Rows are points. Each copy is the shape, with its points in the same order, stretched, turned, moved and blurred by noise. Some copies are also mirrored. Which?
(in the rows, 128 means zero)

Shape (9 x 3):
[[107 153  88]
 [155 122  86]
 [180 117 157]
 [153 144 133]
 [125 179  80]
 [ 75 179 136]
 [132 125 144]
 [129 112 147]
 [125 141 154]]
Copy 1 (9 x 3):
[[101 179  98]
 [ 88 125  76]
 [110  85 124]
 [ 93 125 125]
 [ 61 173 106]
 [109 199 149]
 [119 131 130]
 [139 129 125]
 [128 144 138]]
Copy 1 is: mirrored
Copy 2 (9 x 3):
[[114 142  72]
 [ 84 108  98]
 [115 109 171]
 [110 133 136]
 [ 99 156  78]
 [171 166  77]
 [139 117 129]
 [146 110 125]
 [155 124 133]]
Copy 2 is: mirrored
Copy 3 (9 x 3):
[[116 185 118]
 [133 153  77]
 [106  86 109]
 [ 96 129 115]
 [ 91 195 107]
 [ 84 176 179]
 [115 123 137]
 [129 119 139]
 [103 127 148]]
Copy 3 is: mirrored
Copy 4 (9 x 3):
[[ 70 113  98]
 [127 115  69]
 [183 106 131]
 [136  96 124]
 [ 71  78  89]
 [ 51 107 167]
 [132 127 138]
 [139 139 140]
 [120 116 153]]
Copy 4 is: mirrored

Shape (10 x 6):
[[141  91 144 117 114 136]
 [130 111 112  98 105 100]
 [120 131 119 143 144 139]
 [ 89 118 114 165 158 126]
 [119 155 159 185 114 150]
 [184 109 206  98  80 159]
 [132 141 114 166 144 142]
 [137 127 117  90 142 106]
 [133 106 133 165 148  99]
 [107 165 179 178 138 159]]
Copy 1 (10 x 6):
[[143  99 131 104 121 104]
 [118 122 100 112  95  98]
 [141 120 128 122 133 147]
 [114 101 125 148 152 169]
 [114 105 179  84 130 172]
 [168  98 161  29 106  76]
 [146 115 155 122 129 166]
 [144 151  99 114 118  99]
 [107 119 155 142 153 127]
 [122 111 168  73 158 171]]
Copy 1 is: only turned
Copy 2 (10 x 6):
[[127 111 155 103 148 133]
 [148 102 145  87 115  81]
 [149 139 113 136 143 111]
 [163 169 121 143 166  82]
 [102 149 150 196 140 122]
 [ 70  95 184 115 109 198]
 [158 138 114 160 143 121]
 [158 137 122  82  97 105]
 [174 152 166 149 140 109]
 [ 94 183 137 196 136 137]]
Copy 2 is: only turned
Copy 3 (10 x 6):
[[135  91 179 113 132 117]
 [132 112 140 104 131 165]
 [151 116 117 127 152 113]
 [173 112 111 114 181 110]
 [195 142 154 161 141  91]
 [113 113 249 143  81  90]
 [171 115 102 137 142 104]
 [102 124 124 103 135 142]
 [175 110 124  87 147  98]
 [175 157 167 166 159  70]]
Copy 3 is: mirrored
Copy 4 (10 x 6):
[[142 147 140  88 120 140]
 [135 175 145 103 109 108]
 [136 135 121 139 164 130]
 [108 126 131 146 203 124]
 [132  79 129 153 143 142]
 [180 111 128  51  44 150]
 [147 126 131 160 170 140]
 [155 168 120 102 130  95]
 [145 125 171 123 179 118]
 [128  62 101 141 155 132]]
Copy 4 is: mirrored
